Every row gives one point. Each copy is the shape, with its points in the same order, stretched, turned, moved and blurred by noise. Some copies are also mirrored. Which?
(in the rows, 100 means zero)

Shape:
127, 93, 92
64, 89, 64
47, 99, 56
60, 134, 117
60, 191, 118
111, 78, 79
71, 87, 97
86, 155, 147
85, 100, 73
Copy 1, 9 rows:
122, 68, 106
73, 81, 106
59, 84, 94
95, 122, 86
106, 128, 56
99, 67, 103
94, 100, 108
121, 135, 84
84, 77, 94
Copy 1 is: only turned
Copy 2, 9 rows:
79, 120, 85
145, 101, 70
167, 104, 72
148, 74, 123
168, 87, 165
88, 114, 71
129, 83, 78
121, 75, 151
123, 108, 79
Copy 2 is: mirrored
Copy 3, 9 rows:
119, 64, 92
135, 120, 118
132, 136, 130
60, 146, 130
26, 153, 166
135, 74, 91
108, 122, 105
26, 131, 127
122, 102, 115
Copy 3 is: only turned
Copy 4 (9 x 3):
107, 91, 129
132, 85, 57
121, 87, 31
57, 88, 38
5, 128, 22
133, 80, 112
114, 67, 55
21, 94, 61
115, 91, 77
Copy 4 is: only turned

Shape, 8 rows:
165, 176, 114, 116
119, 79, 129, 67
91, 94, 94, 170
87, 152, 49, 88
113, 97, 137, 119
60, 75, 70, 66
112, 96, 76, 75
135, 96, 100, 164
Copy 1 (8 x 4):
37, 5, 147, 127
113, 53, 83, 116
128, 153, 129, 90
48, 105, 61, 68
124, 82, 128, 132
114, 139, 32, 72
84, 76, 59, 63
106, 98, 146, 84
Copy 1 is: only turned
Copy 2 (8 x 4):
153, 69, 120, 77
96, 119, 76, 85
59, 58, 115, 74
114, 73, 115, 142
91, 85, 90, 68
68, 107, 86, 136
97, 107, 104, 114
78, 69, 135, 54
Copy 2 is: mirrored

Shape (11 x 6):
90, 79, 100, 97, 105, 146
136, 111, 87, 73, 91, 118
82, 118, 56, 96, 105, 31
94, 72, 124, 130, 95, 144
100, 65, 139, 164, 46, 33
98, 110, 82, 68, 51, 139
135, 109, 79, 118, 79, 99
88, 73, 108, 69, 126, 113
115, 91, 46, 60, 92, 160
76, 137, 76, 88, 106, 114
112, 115, 88, 38, 90, 138
Copy 1:
117, 88, 93, 128, 128, 50
91, 98, 84, 93, 125, 95
143, 123, 72, 144, 121, 148
122, 103, 96, 119, 103, 35
162, 138, 104, 99, 42, 101
124, 86, 63, 88, 130, 87
117, 128, 85, 96, 119, 97
107, 72, 101, 143, 113, 81
114, 78, 87, 116, 172, 81
112, 111, 47, 126, 135, 85
92, 73, 68, 101, 135, 94
Copy 1 is: mirrored
Copy 2:
71, 127, 94, 103, 124, 106
112, 132, 78, 101, 90, 121
155, 128, 103, 105, 93, 45
56, 112, 120, 127, 115, 97
117, 91, 195, 174, 85, 51
110, 98, 95, 86, 115, 124
107, 115, 112, 104, 72, 93
95, 146, 84, 118, 134, 105
97, 140, 80, 52, 114, 133
112, 115, 63, 91, 113, 77
117, 125, 57, 89, 115, 138
Copy 2 is: mirrored

Shape, 14 rows:
121, 156, 109, 93, 100, 75, 33, 20
148, 88, 85, 94, 141, 156, 108, 109
51, 91, 100, 139, 92, 94, 80, 76
159, 100, 67, 58, 118, 165, 122, 89
131, 88, 97, 63, 147, 157, 91, 102
77, 84, 145, 166, 105, 69, 106, 93
73, 115, 117, 110, 105, 119, 69, 45
58, 103, 111, 114, 129, 75, 117, 102
131, 68, 47, 110, 135, 117, 95, 98
112, 112, 99, 87, 75, 87, 63, 62
96, 97, 131, 82, 100, 50, 94, 71
83, 162, 64, 129, 99, 83, 84, 101
89, 67, 143, 138, 86, 114, 112, 115
80, 101, 136, 131, 78, 89, 49, 134
Copy 1, 14 rows:
35, 78, 177, 65, 77, 23, 188, 123
160, 83, 158, 148, 24, 102, 79, 169
79, 66, 58, 106, 135, 91, 131, 120
136, 74, 195, 142, 16, 124, 48, 155
148, 95, 150, 103, 24, 89, 67, 181
95, 114, 36, 150, 99, 76, 156, 111
54, 65, 92, 82, 77, 87, 141, 134
96, 93, 57, 121, 88, 53, 82, 105
149, 80, 160, 167, 100, 75, 83, 175
77, 95, 151, 83, 112, 86, 140, 120
70, 145, 102, 100, 99, 53, 113, 113
106, 18, 131, 106, 100, 47, 116, 67
128, 117, 49, 133, 84, 138, 126, 120
145, 104, 74, 55, 125, 92, 162, 107
Copy 1 is: only turned
Copy 2, 14 rows:
9, 58, 94, 128, 93, 22, 56, 107
75, 111, 133, 99, 67, 134, 97, 134
136, 96, 78, 69, 85, 46, 110, 126
57, 84, 164, 146, 87, 132, 65, 130
78, 111, 120, 108, 74, 137, 86, 117
118, 117, 61, 81, 102, 48, 135, 132
89, 109, 93, 96, 108, 46, 72, 141
133, 83, 40, 81, 118, 85, 127, 120
86, 74, 112, 103, 37, 127, 115, 119
61, 83, 117, 133, 71, 57, 84, 83
66, 74, 68, 151, 97, 70, 113, 79
109, 48, 85, 64, 122, 61, 119, 116
129, 138, 114, 77, 89, 75, 130, 119
116, 123, 93, 61, 75, 76, 133, 71
Copy 2 is: only turned
Copy 3 (14 x 8):
22, 91, 93, 117, 137, 133, 100, 92
105, 135, 118, 87, 96, 81, 176, 108
110, 59, 84, 130, 126, 74, 99, 73
97, 137, 135, 70, 99, 78, 154, 144
109, 147, 136, 66, 113, 104, 171, 108
112, 84, 43, 142, 100, 61, 103, 45
83, 85, 102, 105, 146, 90, 98, 73
136, 107, 86, 130, 121, 89, 81, 87
113, 103, 94, 89, 102, 102, 177, 133
60, 79, 95, 98, 102, 109, 96, 86
91, 104, 72, 93, 95, 110, 81, 81
90, 74, 108, 179, 106, 85, 83, 111
120, 83, 80, 108, 83, 46, 119, 44
93, 69, 95, 142, 69, 90, 107, 26
Copy 3 is: only turned

Shape (14 x 11):
94, 77, 63, 88, 134, 102, 63, 137, 138, 106, 117
87, 121, 76, 130, 74, 105, 119, 114, 83, 67, 83
137, 30, 134, 89, 91, 98, 83, 95, 109, 118, 127
136, 110, 94, 96, 117, 80, 86, 115, 105, 67, 132
106, 160, 111, 63, 75, 138, 92, 92, 61, 127, 78
123, 47, 68, 105, 98, 98, 114, 96, 72, 99, 92
91, 80, 103, 105, 93, 75, 99, 107, 87, 142, 157
133, 108, 129, 104, 131, 91, 145, 101, 73, 109, 96
108, 114, 52, 99, 82, 85, 134, 102, 98, 106, 82
81, 107, 55, 116, 91, 112, 72, 116, 96, 43, 117
100, 116, 63, 129, 89, 94, 88, 124, 108, 120, 84
99, 111, 94, 103, 107, 44, 112, 63, 106, 65, 89
122, 126, 82, 91, 132, 128, 109, 108, 138, 67, 101
77, 112, 99, 75, 77, 69, 105, 127, 97, 124, 92
Copy 1:
144, 89, 97, 101, 72, 104, 99, 67, 80, 45, 140
69, 70, 107, 116, 69, 109, 118, 110, 91, 158, 101
137, 119, 88, 147, 145, 133, 100, 74, 134, 55, 98
109, 67, 115, 101, 101, 105, 132, 105, 119, 69, 113
45, 94, 108, 90, 59, 50, 63, 113, 142, 114, 141
120, 120, 108, 113, 81, 126, 117, 73, 129, 105, 86
140, 94, 130, 134, 106, 110, 58, 82, 116, 83, 71
80, 125, 113, 87, 102, 99, 92, 140, 133, 87, 67
74, 100, 132, 107, 72, 87, 111, 87, 101, 125, 117
104, 36, 92, 106, 66, 118, 134, 80, 87, 126, 124
108, 102, 125, 105, 51, 103, 90, 105, 94, 121, 133
93, 79, 97, 92, 131, 68, 158, 96, 109, 128, 103
64, 74, 97, 77, 92, 101, 125, 101, 84, 76, 147
96, 95, 116, 137, 90, 58, 91, 89, 100, 97, 106
Copy 1 is: mirrored
Copy 2, 14 rows:
145, 108, 131, 67, 70, 107, 167, 102, 118, 80, 68
48, 76, 77, 88, 74, 78, 92, 116, 131, 119, 98
126, 91, 93, 109, 145, 147, 141, 66, 66, 65, 109
134, 71, 71, 94, 100, 64, 116, 80, 82, 104, 91
96, 115, 64, 121, 98, 108, 5, 111, 155, 134, 155
88, 109, 91, 49, 133, 135, 112, 92, 75, 124, 86
114, 111, 134, 84, 137, 97, 112, 104, 89, 76, 130
101, 70, 68, 93, 158, 84, 13, 91, 97, 99, 94
53, 124, 83, 73, 120, 76, 92, 118, 146, 151, 92
97, 88, 94, 80, 33, 85, 151, 108, 85, 111, 97
71, 107, 87, 64, 82, 80, 111, 120, 172, 95, 94
39, 113, 74, 90, 96, 45, 107, 55, 92, 142, 89
123, 103, 72, 110, 79, 65, 92, 116, 106, 108, 62
67, 86, 120, 101, 113, 102, 99, 88, 162, 125, 122
Copy 2 is: only turned
Copy 3, 14 rows:
179, 141, 56, 142, 100, 105, 118, 119, 117, 85, 48
106, 108, 123, 102, 95, 62, 98, 46, 126, 78, 147
141, 46, 50, 101, 59, 90, 81, 167, 84, 84, 82
125, 130, 26, 103, 97, 81, 118, 108, 102, 107, 117
114, 85, 125, 64, 158, 168, 67, 71, 74, 151, 123
125, 56, 91, 152, 82, 62, 103, 120, 98, 65, 136
119, 76, 59, 74, 131, 98, 139, 161, 105, 82, 97
60, 72, 70, 113, 96, 86, 101, 88, 55, 92, 106
119, 96, 129, 110, 122, 49, 119, 83, 80, 96, 135
148, 154, 82, 114, 92, 89, 102, 77, 159, 78, 146
140, 96, 103, 110, 122, 71, 123, 77, 139, 107, 83
65, 131, 111, 117, 54, 65, 125, 131, 87, 125, 135
127, 181, 75, 107, 104, 85, 64, 61, 82, 99, 96
129, 84, 129, 82, 94, 113, 144, 108, 70, 113, 97
Copy 3 is: mirrored
Copy 4, 14 rows:
87, 87, 79, 122, 72, 128, 138, 114, 131, 79, 58
79, 119, 128, 88, 99, 89, 123, 80, 121, 81, 130
98, 92, 31, 93, 131, 88, 124, 102, 93, 127, 53
66, 83, 71, 115, 91, 81, 81, 99, 119, 79, 87
103, 151, 76, 80, 89, 138, 101, 78, 48, 61, 133
79, 89, 80, 102, 105, 83, 161, 123, 93, 118, 106
115, 118, 74, 83, 75, 90, 103, 127, 112, 128, 57
83, 74, 121, 83, 96, 76, 85, 104, 42, 108, 78
61, 117, 109, 76, 90, 86, 136, 121, 103, 72, 115
88, 117, 101, 128, 86, 103, 123, 86, 157, 74, 130
84, 98, 91, 67, 82, 113, 141, 97, 134, 68, 107
70, 81, 99, 94, 138, 77, 75, 130, 125, 74, 119
83, 91, 102, 113, 92, 91, 108, 88, 92, 35, 86
61, 134, 101, 78, 88, 124, 100, 111, 100, 101, 80
Copy 4 is: mirrored
